Rows are points. Before rounding, the points of a table are all equally far from one centre. They may lie mostly on one side of it. Where is the centre, to within rounding?

Points, 7 rows:
[[  5  -9 -60]
 [ 31   2 -37]
 [-16  -9 -55]
 [ -5 -26 -59]
 [ 25   7 -10]
 [  4 -31 -57]
 [-20 -38 -42]]
Centre: [  2 -16 -25]

Points:
[[ 13   8  30  -4  -6   0  14   1 -23 -38 -52]
 [-10  18  33  16  14  17  29 -16 -43  13 -24]
 [-18  -9  37 -13  12  35  23  -2  -7   2 -44]
 [ 33  10  50  19  29  14 -18  18 -21   6 -38]
 [ -6 -12  12  16  40  21 -12  37  17   7 -42]
 [-30   8  25  40  16  19   2  39  13   1 -24]
 [-18  12  23  -3  35  30 -31 -16 -17   7  -5]
 [ -2   1  39  20   7  25  -7  -1 -18 -12 -60]
 [-18  -1  52  20  13  13  11 -20  -4 -13 -32]
 [  9  57  16  21  51  13   0  22   9 -27 -27]
 [ -8  25  48  39  25  24   6   8 -22  -2 -22]
 [-15 -12  -5  34  15   5  -2  21 -12 -20 -28]
 [-18   8  19  13  49  29  22  22  13  15 -46]
 [ -1  15   0   8  37   4  -9  16  -8 -42 -46]
 [  2  10   2  22 -11   2  21   1 -38 -13 -57]
 [ 28  25  45 -15  32  36   5  -1 -24   5  -2]
 [ 20  10  28  35  25  22 -12  33  -7 -23 -27]]
Centre: [  8  29  10  -1   4  -1   2   5  10  12 -23]

Points:
[[ -8   2  -6 -12  -5   8 -18  -9  37  10 -15  17 -12  19 -10  10   5  -7
  -18   9   5 -41 -11  -1]
 [ -7  22 -14 -34   3  -6   0 -19  33  14 -32  13   5  31 -11  28   4  17
    3   0 -10 -28 -15  24]
 [-24  14 -15 -13  13  15  -2 -49  19  22 -16   1   7  17 -25  21   3  22
   -1  -7   2 -17 -23  -3]
 [ -6  19 -18   3  -1  10   9   2  42  10 -24   2 -10  17 -20   5  13   1
  -24   9  12 -24   1 -25]
 [-10 -30 -21 -12  12  -8   4  -6  23  47 -48 -22  16  22   2   8 -13  12
   -6 -16   8 -22 -10  -8]
 [  3  10  -5 -19 -20  17  -6  -9  37  22 -22  12 -23  25  15 -13   4  16
   10  -2   1 -23 -12  17]
 [-11  11 -16 -23  -6  15  17   2   1  27 -38 -10  12  20  24  -5 -13  26
  -10  -9   3 -30 -33  -7]
 [-15  31   6  -8 -13   8   6  -3  24  33  -5  23  -2  32  -5  29 -14   5
  -20 -17  12 -24  -2  -4]
 [  1  -4 -16 -20   5   1 -10   6  36  21 -60   4  -5   5   6  11  15  34
   -4  10  19 -14  -4  -5]
 [-33   5 -16  -6  -6  -6   9   9  47   1 -17  -5  28  11   6  -6 -13  16
  -15  -1  17 -26 -22  14]
 [ -2  31 -33 -19   4  10   7  -7  31  12 -26  12   0  26 -18   2   7  -7
   -1   9   1 -25 -15  13]
 [  3  14  -6 -14   2 -12   0  -8  42  19 -19  -1  15  19  16   8  18   6
  -25 -30  22 -31  -7   8]
 [ -8  -5 -17 -40  16  16  -7  -1  23  15  -7   5  -6  26  -5  -6  10  15
    2  15  20 -24 -25  29]
 [-12   6 -12 -28   4  -9  -6   2   8   2 -23  19 -10  34   4  -1  29  27
  -12  -9   1 -24 -10  16]
 [ -3   8 -21 -16  12   8   3 -13  42  23 -14  22 -13  -8   5  31 -16  21
   -2 -10  24 -23  -4  20]
 [ -5  29   8   1  -2  20   6  -2  21  14 -13  25  12  39  10  -1 -11   5
  -16   8   2 -31 -14  17]
 [-21   7   1 -26 -17   7   4  12  47   9   0   6  -6  19  -9   5  29  -1
   10 -17  16  -5   5  19]
 [-21   9 -16 -12   6  10 -11   0  21  15 -43  14  -6  32 -16  -7   7   2
    1  -1  -1 -36 -13  23]
 [  2 -20  -7 -30   1   1  12  16  28   6 -44   3   4  12 -19  -6 -13  12
  -13   5  25 -25  -4 -17]
 [  0 -11 -27   0  25  26  -5  -1  44  15 -25 -14   6  11  11  -8   2  27
  -18 -29  -7 -11   6  -3]
 [-16  21  -5 -25  -9  22   6 -28  22  30   0  -1  -2  28   0   8   4  14
   -8 -16  22 -32 -11  26]
 [-47   6  -9   1  22  -7   2  -4  28  12 -10  14 -15  18 -22  10   8   7
    9   3  17 -21   2  12]
 [ -6   8   5 -14   8  28  -8   6  57  25 -22  10   6  24 -24   0   0  31
  -19  -2  -2 -10  -3  -7]
 [ -5  10  -3 -29   1  -3   2 -15   7  15 -16   2  11  47 -10   5  19  -1
   22 -20   6 -24   5   5]
 [  3   3 -10 -26   3  23  -2  -8  42   0 -19   7  -2  41 -12  19  14  23
   -1  -3  40 -23 -16  27]
 [-16  -7 -27 -43  -7  38   5  -2  34  23 -19   8 -16  14   2  14 -29  13
   -3 -18   9   1 -12  16]
 [-10  25 -16   2  16  11   2 -27  31  -9  -3 -31 -13  37 -17  22 -27   2
   -1 -10  20 -10  -6   9]
 [-10  24  -2 -19   6  36 -21   4  37   0  -3  21  -2   8 -15  17   8  10
  -10  -7   7 -12  -2  11]]
Centre: [ -5  -3   1  -4   4   8  11   0  18  13 -21  -9  -1  18  -2  18  -2  11
  -4  -7   6   2 -14   9]

Points:
[[-16 -32 -11  -5  31  57  -6  28 -33  18 -24  43  10  -8  -9  27  32 -26
  -11  -3   4 -37 -14  -9]
 [-26 -53 -23  -7  11  22 -28  30 -37  12 -36  31  -3 -43 -16   9  26 -48
  -20   8 -13   9   3  -6]
 [-22 -18  -9  14   3  35 -10  25 -47  36 -32  43  -9 -16   5  -1  28 -29
  -15  13 -10 -24   5 -13]
 [-18 -36 -26   8  12  38 -37  45 -50  37  -9  33  15  -2 -23   8  20 -17
    1  25   6  -8 -12   7]
 [ -9 -29 -21 -13  10  31 -33  31 -44  16 -42   8  -7 -25  -4   1  22 -46
  -15 -19  17 -12  -7 -36]
 [-13 -31   4  15  17  43 -25  31 -58  27 -18  20   9 -13   0 -17  24 -39
    4  21 -18  -8   7 -10]
 [ -9 -19 -51 -26  14  54 -18  30 -49  23 -30  11  17 -43  -6  17  21 -20
    2  -5 -12 -11 -20   2]
 [-24 -25 -22   0 -12  27 -39  37 -42   7 -13  11  25 -25 -13  12  32 -41
  -35  17   1 -13   6   1]
 [  3 -27 -29 -24  10  25 -22  24 -48 -14 -19  19  20 -40 -42  29  31 -59
    3  17   5 -24   0  -9]
 [  3 -55 -12 -20  20  -5 -25  45 -43   8  -7  21  45 -15 -13  33  36 -59
   -6   9  13   7  -4   4]
 [-33 -44 -25  -2   5  29 -39  12 -53  14  -2  30   6 -30 -32  14  24 -19
  -10  33  14 -16  -2 -25]
 [-15 -22 -25  -1  15  32 -26  45 -60  28   7   8   8 -17 -12  18  43 -31
    1  -4 -14 -23 -12 -16]
 [-23 -36 -12   5  25  25 -29  44 -46  16 -12  18  27 -25 -24  22  31 -55
   -2  -7  14 -21 -12 -13]
 [-28 -28 -12  -6  42  43  -1  22 -57  12 -24   9  10 -25 -10   1  15 -30
    1  -9   3 -11 -24 -11]
 [-19 -41 -29 -18  18   8 -49  -2 -50   5 -10  26  14 -22 -37  35  26 -51
   21  30  -2  -2 -22 -13]
 [  4 -46 -19 -19  -1  37 -35  17 -60  26 -10   5   1   8  -1  15  17 -45
  -16  20  -4  -4   6   4]
 [-29 -49 -23 -10  -2  26 -45  32 -46  14 -30  20  12 -23   3   4  13 -45
  -10 -15  -5 -29  21 -10]
 [-18 -21  -3 -17   9  48  -8  20 -57  36 -17  36   4 -29   1 -13  38 -53
  -11   6   0 -22  14   2]
 [-29 -54 -16  11   3   8 -40  -7 -48  12 -21  27  34 -15   6  28  36 -30
   -3 -17  -6 -10  -5 -20]
 [  9 -37 -25  -5  31  34 -34  46 -42  24  -2  32  -5 -12 -41  15   8 -43
  -11   9 -13   3   2   0]
 [  0 -35  -5  12  -1  13 -20  35 -55  18  -8  40  30 -35  -5  41  20 -24
  -13  -6  -8 -16  -4 -14]
 [  0 -45 -16 -29   2  24 -20  36 -49  28 -39  34  12 -41 -18  26  19 -37
  -13  -6   9 -19 -10   1]
 [ -4 -23 -31 -40  12  39 -41  43 -47  30  -5  36  14 -40  19   9 -12 -56
   19  12 -17 -35   9 -12]
 [-16 -47 -27  20  15  18 -43  -6 -37  14 -50  27  10 -23  18  28  21 -25
    3   9  25 -19  -2  -5]
 [-12 -38  -9   3  16  42 -13  20 -41   8  -1  25  35   4 -18  31  28 -37
  -23  -1   3 -25 -12 -31]
 [  9 -45 -21   0  14  35 -15  32 -44  24  -5   9 -12 -23 -22   2  36 -38
  -14  20  -1 -32  -9 -15]
 [-16 -54 -22 -15  12  28 -16  48 -39  26 -23  12  -7 -24 -24  10  11 -37
  -12 -10   9  12 -11 -25]
 [ -3 -41 -29  -4  12  19  -7  28 -31  42 -24  32  14 -40 -19  -5  33 -46
  -20  -2  -3 -36 -17   7]
 [-21 -50  -9 -10  31 -14 -19  39 -41  -8  -5  38 -11  14 -17 -12  22 -30
   -7   1  -7 -13  -4   8]]
Centre: [  0 -15 -19 -25  16  10 -19   8  -1  13   0  28  18 -17   4   3  18 -23
  18   7   5  -1  10 -11]

Points:
[[-32 -43  -1 -31   1  -8   8 -16  -1  -3  -5  45  30   2  -3  -4   5 -40
  -40  25 -10  14  39 -10]
 [  6   4  -2  -8 -25  -6 -11  19 -16 -10  12   0  -4   8   3  -8   8 -14
  -11 -11 -35  19  28   4]
 [-19 -33  -1 -31  26 -14   4  -9  36   3   3   7  29  19   0  15  25  -3
   -4  -5 -18  -4   2  11]
 [-24 -19 -12  -4 -23  12 -17  -2  -1  -9  13 -24  35   5  -7 -13  25   7
  -34  17 -28 -22  34   5]
 [-44 -32 -29 -29 -18 -13 -10  -6  -5 -25  23   3  30  -1  10 -28   5 -39
  -11  27   7  -4  34 -11]
 [-18 -46 -11 -36  12 -17   8  13  27  -6  -6 -15  22   3  11  -2   6  -2
   -5  -4 -22  -8   1 -19]
 [-45 -28 -21 -41   2  25  19  11 -15  13   3  18  37   7  -8  21  17 -19
   -4 -11  -5 -27   1   2]
 [  0 -32 -15 -24  -4 -26   1 -17   3 -18  14  33  12   1  22  20 -20 -18
   -3  38  -8 -14  24  -8]
 [-35 -47 -24 -37  -7  18 -19   5   3 -11   0  20  12  -8  -8  -1  29  -6
   -7 -13 -20   6  15   5]
 [ -4 -35 -28 -11 -21  -8  12  12   6  -8  17  19  53  21   2   0  10 -49
  -24   7   4  -4  25  12]
 [-17 -25 -16 -58   7 -31  -3  -3  11  -8  -6  13  23  -3  32 -29  18  -2
  -12  -8 -40  -1  22 -18]
 [ 15 -29 -36 -26 -34  12 -21  -3 -14 -14 -10  14  35  -3  -8  -3  12 -14
   10  -4   1  21  14  -1]
 [-33 -25 -13  -2 -28 -14   4 -19  15 -22  -5  -2  14  15  21  27  11 -17
   -2   8 -36  10  29  -5]
 [-22 -21  -9 -22   9 -31 -15   3  10  11  11  11   9  18   0  17  14 -11
  -10  52 -17 -17  29  11]
 [ -6  -9 -36 -21   1  12  -8  -9   7  10  15  16  48 -19 -20   2   6 -26
  -32  36 -23  14  43   1]
 [  8 -23 -43 -21  -2   7   7  15   9 -12 -17  16   4  24   7  10  29 -23
  -17  -2   5  12  25  16]
 [-28 -35 -10 -34  27 -10   4  25  -3   5  -3  14  -1  12  15   2  21  -5
  -29  27  -4 -13  33 -11]
 [  1 -39 -13 -27  -6 -23   5  -9  17  -8   4  -2  35  19  33 -13   8 -15
  -30   1 -35 -13  48  11]
 [ 18 -34 -28 -34 -15 -15 -17  -1  12   6 -18  26   0  35  -3 -11   3 -10
  -14  -7 -10  -4  10  -5]
 [-27 -44 -17  -6  11   4 -25   6  12  -4 -15   8  28  -4   9  -4  25  -7
  -17 -11  13 -13  41  15]
 [-12 -41 -33 -38 -11  -2  -4   0   3 -25  23   9   9   2  -2  13  14  -9
  -27  -2  -6  -2  33   5]
 [-29 -50 -21 -21 -15 -18  -4   1   2 -30 -23  18  28   3  11 -23   4 -25
   -7  30 -21   7  21 -16]
 [-15 -33 -49 -23  10 -13  17   4  -6 -13   0   7  16  17 -16 -13  16 -32
  -16   6 -34  -8  29  -6]
 [-23 -38 -48 -38 -23  -3  -8   0  14 -13 -23 -20  30 -14  26 -18  12 -16
  -15  21 -31   8  25   1]
 [ -5 -41 -41 -26  -7   9 -14   9   7  25 -17  21  21  -1 -20   4  12 -27
  -10  29  17   8  11  18]
 [ -5 -28 -13 -44 -16 -18   9  18  22  -7  -3  32  19  22  -2  -1   9   2
  -10  28 -10 -21  24   7]
 [-41  -6 -24 -13   5  -1  -4  13 -12 -19 -22  30  23  18  33   1   4   0
  -35  16 -27  -7 -24   0]
 [-56   0 -32 -60 -20   3  12 -19  17   6   5   4  38   6  38  -6   8 -20
  -10  -1 -28 -32  25  -7]
 [-22 -54 -29 -22 -15 -13  33   1   1  -3  10  12  27   7  19  -2   6  -1
   -6   5 -22  10  27  12]]
Centre: [-13  -5 -11 -22  -9   0   0 -15  -5  12  -8   9  22  -5  17  -7  13 -24
 -17  10  -9  -9   8  -1]

Points (30 x 24):
[[-27 -38   3  12  -8   6   6  24  12  17 -17  12  31 -29   4  -2   8  -6
    5 -44  31  -2  34   0]
 [-28 -25  13  17  11  24  -8  -1   5   9  -4  27  38 -33 -26   6  10  16
   19 -18  33  16  18  -1]
 [-41 -40  21  16   1  28   4  21  16  27 -26  26  44 -15  20  -4  20  -8
    0  -7  15 -14  40  -7]
 [-33 -40  17   6  12  20  -1  16   3   3 -20  15  30  -5  -4  21   2  -4
   14 -46  17 -20  40   7]
 [-34 -37   1 -12   3  16  20  20  19   0  -8  26  36  -6   6  30  -2 -16
   -4 -12  40 -14   7  -4]
 [-33 -47   1  -4 -12  21  -8  11   5   3  -7  40  29 -25  -1   6  25  -9
  -26 -17  13 -35  24 -17]
 [-31 -35   1 -10  24  -5  -8  12  13   7   2  22  41  -8  -7   8   1  -6
  -18 -22  27 -28   1   7]
 [-29 -13  10   7  12  14  -5  17  -5   2 -22  10  50 -11 -14  -2 -10 -26
    9 -12  18   0  35  24]
 [-40 -39   5  -8  -3   8 -11  23  23   5 -22  22  39 -18  19 -12   3  -3
    4 -29  31   3  29  -4]
 [-18 -45   3  -1  -4  15  24  21  15  -9  -2   7  33 -33   4   6  -1   9
  -23 -16  29  -1  22   6]
 [-32 -25  11  17 -19  13   2  -4   5   1  -5  34  55   6  21   5   3   5
    9 -45  22   6  17   5]
 [-47 -31  24  14 -18  22   2  -2  -8  -2 -43  30  41   3   1  23   6   6
    4 -30   7 -38  -9 -12]
 [-27 -26 -12   4 -13   7 -10   9  19 -18  -6  10  18 -33   7  27   7 -19
   10 -33  29 -12  12   5]
 [-11 -14   9  16  20  24 -14  -4   4 -15 -14  21  50 -26   4  -7  -2 -19
  -13  -2  19   3  28  13]
 [-41 -19   3   2 -12  16  14  16  13  38   1  22  43 -22  -5  10 -20 -14
    5 -20  31 -11  24  -5]
 [-59 -48   0   5 -12  10 -17   9  20  -4 -18  14  35  -5   3  31   0  -8
   -7 -13  25  -5   3 -11]
 [-47 -27  34  -8 -10  -9 -10  11  10   0 -26  28  60 -15  -2  10   7 -11
   -2 -34   1 -13   7  -6]
 [-43 -28  19   8   2  26 -10  21  18 -13 -19  13  60 -13  15  -7 -15  -5
   19  -8  15  10   6  10]
 [-19 -27  19   5 -12  22   5  -4  15  17 -22  36  59 -23 -15  24 -16  -7
   12 -28  14   1  17  -6]
 [-36 -35  32  10 -13  24   9  -9  12   3 -39  15  41 -23   9  -8 -15   8
    3 -36  22 -13  21  -1]
 [-30 -32   9  16  -2  14  19  11  -1  11 -28   8  40 -33  -3  22 -11  -6
    8 -18  40  -8  10   6]
 [-25 -34   8   4 -11  31   6  22   6  -6 -14  34  39  -8  -9 -16  11 -18
   26 -25  19 -41  21   4]
 [-47 -34  15  -9 -13  30 -15  23  11  -3 -29  19  59   3  11   5 -12 -12
  -15 -12   8   6 -10   3]
 [-28 -42  30   0 -14  16  -2  -3   9  18 -24  15  43 -37  -6   6  33  -8
   -4 -31  29  -2   4   2]
 [ -8 -26  42  20   8  28  10  28  35   5 -18  12  59 -17  18  10   2 -21
   -8 -14  -5   3  15  -6]
 [-38 -15  22   9  -3  33  -2  15   7   6 -37  18  50 -19 -25  10  -7 -23
    5  -4  13 -13  18  17]
 [-20 -39   8  -7  -9  25   2  28  19 -12 -30   1  59 -13  -5   6  28 -11
    9 -18  22 -25  22  -7]
 [-24 -36  20  19  18  17   7  17 -14  14 -14  42  37 -16  -5  -4  24  -4
   -2 -27  38 -15   9 -11]
 [-13 -46  13  19 -23  14 -13   2  -1 -18 -10  14  36  -8   5  16 -25 -28
    6 -22  25 -15   5  18]
 [-30 -31  18  -2  -6  -6 -21  -3 -18  -3 -28  21  39 -20  -6   7   4 -22
   -7  -9  49 -15  17 -13]]
Centre: [ -9 -12  21   0 -13  14  -5   8   0   9  -7   5  11   2   5   2   6   3
   6   0  -2  -7   4 -17]

Points, 28 rows:
[[  5  -8   6 -38  -9  16   6 -22  -3  -8   1  24 -30  -9  15 -24  44  -6
  -53  -7 -12  -5  17 -34]
 [ 13 -15  19 -28 -22 -19   6 -17 -27   6  12  41 -42   1  12 -12  50   9
  -40 -11 -13 -14  12 -18]
 [ 17  -5  28 -13 -11   5  14   4 -11 -23  25  34 -24 -15  42 -33  25  -4
  -29 -19  -4 -10  18 -46]
 [ 19  -3  14 -19   1 -19  -5   2 -33 -44  18  31 -16  -5  29  -4  56  11
  -32  -9   0 -23  22 -34]
 [ 16 -20  12 -30   5  -7  -1 -13 -21 -30 -12  35 -20   3  32 -23  37   6
  -30 -19 -11 -19  13 -44]
 [ 23 -18  22 -50   4 -10   8  -9 -26 -19 -12  39 -30 -26  17 -16  35   7
  -28 -23  16 -24  25 -17]
 [ 23 -28  31 -22   1  -7  14 -21 -17 -30  13  24 -34   6  25 -28  36   3
  -37  -4   6 -20  15 -31]
 [  1  -9  11 -23  -8  11  -3  -5 -18 -18  16  28 -29 -24  35 -22  47  -5
  -36   4  -7 -10  16 -11]
 [ 20   7  -8 -35   0 -16  24  16  -7 -39  16  26 -18  -4  18  -5  35   6
  -28 -21  -7  -3  15 -17]
 [  9  -6   8 -32 -20   1  12  -5 -19 -14  16  26 -20  -4  24 -27  42   3
  -50   0   1  -3   9 -13]
 [  4 -15  10 -17 -22  -1  45 -26  -7 -21   8  31 -29  -6  24 -27  46 -15
  -26  -3  11 -22  15 -23]
 [ 16 -20  15  14 -10 -14   3  -5 -16 -43  -1  23 -25   4  29 -25  42  13
  -42  -6  -6 -28  11 -25]
 [ 16 -14  26 -21  -3  -9  18  -8 -21 -26   8  55 -20 -15  16 -32  47  -5
  -24  -3 -11 -31  22 -31]
 [ 12 -14   7 -11   4 -13   6 -25 -17 -20   9  44 -35   9  39 -24  32   0
  -25  -2 -21 -15   5 -35]
 [ 12  -6   8 -15  -6   1  23  -5  -8 -24   0  28 -42   1  13 -24  31   7
  -39   7 -23  -9   9 -30]
 [ 11 -25  27 -27  -3  -9  12   1  -3 -33  -6  37 -24 -19  27 -25  42  16
  -44 -19  10 -12   6 -37]
 [ 20 -31  38 -32 -19   7   7 -15   9 -22   9  35 -37 -10   9 -27  33   2
  -40  -9  -1 -20   0 -33]
 [  9   0  22 -22   0  -9   2  -4 -17 -26  11  40 -14  21  24 -10  26   0
  -51  -7  -9 -22  10 -52]
 [ 16  -2  39 -35 -29  -5  18  -4 -16 -32  28  32 -32  -8  20  -4  40  -3
  -42  -5  19  -9  19 -37]
 [ 16  -4  19 -35  -2  -2  10  -7 -25 -22  25  41 -31   8  -5 -12  46  14
  -38 -11   7 -22   6 -31]
 [ 26 -10  10 -18  11  14  11  -7  -1 -13   4  36 -23  -2  21   3  60  -4
  -35 -11   4  -8  12 -34]
 [ 17  -8  13 -22  -6 -13  20 -14 -32 -17  11  41 -29   7  26 -23  26   5
  -41  -8 -13 -22  10 -42]
 [ 20  -7  24 -30  10 -17   3   2 -22 -18  -3  30 -43 -12  32 -10  33   6
  -44  -8  -7 -21   9 -30]
 [  8 -17  17 -31  23 -23  20 -33 -12 -21  12  29 -31  -8  20 -18  49  12
  -35 -27  -3  -4  31 -34]
 [ 31  -9  10 -15  -1   0  21   2   9 -29  18   8 -26  13  21 -16  47   2
  -40  -6  11 -21  13 -19]
 [ 11  -5  -6 -25  -1   1  17   1  -7 -35   8  31 -27   9  11 -23  38  -9
  -19 -20  -1 -16   9 -57]
 [ 11  -4  10 -20  -3  -2  11  -3 -27 -30 -10  25 -31   4   9 -16  49  29
  -34 -19  -9 -15  20 -39]
 [ 19 -28  23  -2 -22   1  10   0 -13 -16 -10  25 -17  -9  36 -21  51  21
  -37 -19  -2 -20  19 -24]]
Centre: [  8   6   9  -7 -17 -22  -7 -26  12 -13   8  25 -15 -20   5  -3  16   9
 -17 -12  12 -23  27 -28]

Points:
[[-11   0  18   7 -28  18 -28  -8   1  60  26 -22   5  31  21 -10  -5   3
    2 -17  -9  -3  -4 -18]
 [ -6   0  29  36   0   8 -28 -13  44  48  30 -31  -1  32  -7   4  11 -16
   -5 -14  -9  10  13 -14]
 [  8  -7  28  32  14  -5 -32 -27   1  24  39   0  -7  42  37 -18   9 -16
  -17  -2 -21 -16  34  -4]
 [ 43  -2  18  12  -9  19 -18  -2  18  28  13   6  12  31  24 -23   0 -24
  -14 -20   2   5  25  -2]
 [ 19  -9  22   5  24  16 -32  -8  19   0  15 -36  20   7  16 -34  -6   7
   -9 -30 -29  30   9  -5]
 [ 11 -17   4  45  -7  36 -30 -22  13  20  37 -11   8  35  28  12  -3   9
   11 -11  -8  10   6 -23]
 [ 11 -10  22  27  -6  20 -29  -9  12  51  37 -13  -8  27  19 -20  27  -1
   -4 -27   3   9   7 -11]
 [ 18  -1  17   0  -9 -12  -7  -7   8  50   6  -6  10  20  30  -9  -7 -12
    3 -26 -13   4 -14 -15]
 [ 21   0   0  30 -10  19 -21  11  -1  18  45 -32  26  35  30 -14  17  -3
   14 -31 -10  14  22  -3]
 [ 10  -1   2  23 -18  23 -12  12   8  32  47   3 -12  19  18 -29 -11  -7
   16 -34   6   1 -16   9]
 [ 21  -7  58  11 -13  31  -6  -5  16  19  32  -6   0  15   7   0 -20 -24
    9  -7  -3  10  16  -3]
 [ 28 -11  37  15   0  14  -7  -6  19  42  53   3 -13  19   8 -16  -5   9
    3 -28  -1  28  25 -17]
 [  4   8  27  27 -22  31 -27   2 -16  26  24 -10   5  14  38 -26  -5   5
   -5 -12 -25   1 -10 -15]
 [ 11   5  19  17  -2  36 -26 -15  -4  37  -6  -1  -4  22  27 -11 -29  -3
    5 -15   0  21   7  -5]
 [  3  -1  46  14  -8  10 -21   4  -4  21  40 -33  30  25  19 -16 -17 -20
   17 -24 -18 -11   0  -6]
 [ 15   3  10  23 -11   9 -19  -9   1  42  30 -30  -7  19  25  32  -4   2
  -28 -18 -20  14   1 -16]
 [  0 -15  33  13 -10 -10 -33 -10  17  34  38 -13   1  46  14 -11   1 -17
   13 -24 -28  36  15  -2]
 [ -3   3  26  29 -10  16 -16   0   5  42  42 -55  16  13  15 -18  14   4
    4 -11   9   2  30   6]
 [ 13  -8  10  28   2  17 -49  19   3  59  33 -20  11  -1  15 -20  -3  -6
    9   3 -15  20  18  -4]
 [ 13 -21  40  10   1  18 -37 -18   0  31  56 -14  12  11  20 -15  20   1
    7   7  -2   9  -7  -4]
 [ 24   3  29  18  -9   4 -43  11  -7  39  23  -7   4  39  39 -29  -5  16
   10 -13 -11   7   1 -11]
 [ 21  11  42  -2  -5 -10  -9 -14  11  16  48  -7   5  44  29  -5 -28 -13
   26 -10  -4  16  -6  -9]
 [  8 -24  27  27 -19  30 -12  -7   7  21  36  11 -27  -1  11 -24   7  -7
    2 -10   1   6  -1   2]
 [ 10  -8  13   2 -14  18 -17 -38  20   8  31 -15 -19  23 -13 -32   6  -7
   -2 -13  -8  18  -2 -29]
 [ 30  10  -1  28 -37  25 -25   9   6  15  24 -16   8  38  17   2  -8 -13
    0  -6 -20  19  17  10]
 [ 22   1  23  10 -10   6 -38 -12  -3  33  26 -11   4  20  39  16  -6 -18
   18 -16  -2  16   8 -22]
 [  0   1  14  14 -15  10 -39 -28 -29  15  48  -3   8  30  31 -14  -9  -8
  -22 -17 -16  10  -1 -15]]
Centre: [ -8   3   7  11  12   1 -13   8  12   9  32  -8   3  22   9  -8  -8   3
  -7   3  -4   7  13  -7]

Points:
[[-15  -7   1  17 -13  55  -7  -2  43 -28 -14  -8  27  39   9 -15 -28  18
   -3  12  -2  -6  -4   6]
 [-23   9   4  11 -14  21  -9  -5  37 -22  -8   0  30  35  15 -27 -16  18
  -17  15 -25  -7  -2  19]
 [  2   2  13   8   4  41  -6  12  20 -27   5   3  29  45 -16  -4 -17  40
  -11  14 -13 -12  16  12]
 [ -9  -3  15  -4  -6  38 -16   4  51 -18 -11   3  36  24  -2 -17 -26  36
    1  26   0 -19   3  12]
 [-24   0  -1  19  14  35 -14   7  39 -18  -3   5  24  42   2 -22 -40  21
  -20  13  -3  -3 -12  13]
 [ 16  10  -5  10   3  35   2   5  36  -8   4 -10  38  37  -3 -34 -12  17
   -9  17 -18 -11   1  -3]
 [-16   3  -6   8  -6  39  -5  11  43 -27  -8  -1  43  42  11 -28 -18  24
  -14  10   1  -3 -11   8]
 [-16   9  11  13  21  41   4   5  35 -19   5   1  20  51   2  -3 -31  17
  -19  11   3 -12 -13   3]
 [-29  -6  -5   1  -8  50  -3   2  31  -8 -15 -14  21  37  -1  -7 -20  21
  -14   0  -6  -3  22   5]
 [-30   8   4   8  -5  33  -9   5  46 -16 -13 -13  27  46   9 -17 -28   8
  -27   0  -1  -6   4  -7]
 [-18   6  18  15  -3  35 -10   5  48 -28   1  -9  39  30  15 -22 -22  24
  -16   8  -4   8  -1  19]
 [-22  -6   9   9 -13  33 -13  -2  34 -24 -26   1  50  33   2 -43  -6   5
  -13  15  10 -13  -6  -2]
 [-26 -14  -2  26  11  37  -9  16  46 -11 -18 -12  21  40   3 -22 -16  16
   -7   6  -4 -26   8   8]
 [-24   9  18   6  11  46 -21   8  38 -16   0 -11  38  47   2  -8 -28  13
  -25   5   0 -10   5  -4]
 [-22  -2  16   9  -2  42 -12  16  31 -13  -5   4  25  41   2 -16 -35   9
  -26  11 -18  -3  -5  18]
 [-20  -5  -4  11  -2  39  -9  -2  46 -31 -20  -1  31  46   1 -24 -38   7
   -8   0   0  -5  -5  14]
 [-29   0  20  10 -14  27  -6   6  29 -25 -19 -14  30  39  -4 -26 -29  22
  -21  14   2   2   7  -1]
 [-31   4  10   0  -9  37   0   5  27 -18 -11 -18  40  33  -1 -25 -23  24
  -14  -8   1  -6   1  14]
 [ -3   7  -6   5 -12  34   1   8  35 -21 -11 -10  49  40   4 -29 -20  12
   -2  12   8  -2  -5  21]
 [-17  -3  -2   8  -7  42   1  10  45 -22  -1  -9  19  36  14 -22 -31  23
  -13   0 -13  -4   9   6]
 [-17  10  -6  17   4  44 -11  12  33 -15 -20 -13  32  52   3 -13 -21  10
  -14  21  -7   2 -11   3]
 [-29  -5   1  12   3  38 -16  24  37 -20  -6 -10  44  37   2 -21 -24  18
  -19   9  -8 -10  -2   8]
 [-27  -7  12  13  15  47 -13   4  39 -22  -3  17  37  41   8 -37 -22  10
   -3   8  -9  -4 -11   6]
 [-13  -1  12   6  11  39   2   6  39 -34  -8  -5  45  28  -4 -26 -31  26
  -19  21   2  -5   4  -2]
 [-12  -3  11  17   1  40  -4  23  44 -11  -8  -2  44  37 -11 -14 -24  25
  -17  15  -6  -6   4  -1]
 [-17   9   1   2   0  38  -7  13  27 -15 -10  -8  28  48  -5 -15  -8  38
  -21  14   6 -13  15  15]
 [ -4 -16  -3   9   6  44 -12   0  60 -28  -5  -4  27  31  27  -7 -20  16
    6  11  -5  -1 -15   6]
 [-21   6  -5  15  -3  37 -17  -7  36 -23 -11   2  33  58   9  -9 -11   7
  -10  26  -4 -12 -10   2]
 [-12  20   7  13  -1  48 -10   1  36 -23 -23  -7  36  36  -5 -10 -26  26
   -8  17  -5 -19  -1  18]]
Centre: [ -1   1   7   5   9  19 -20   4  19 -21 -11   6  17  14   1  -8  -8   4
  -1   0   4  -4   2  -2]
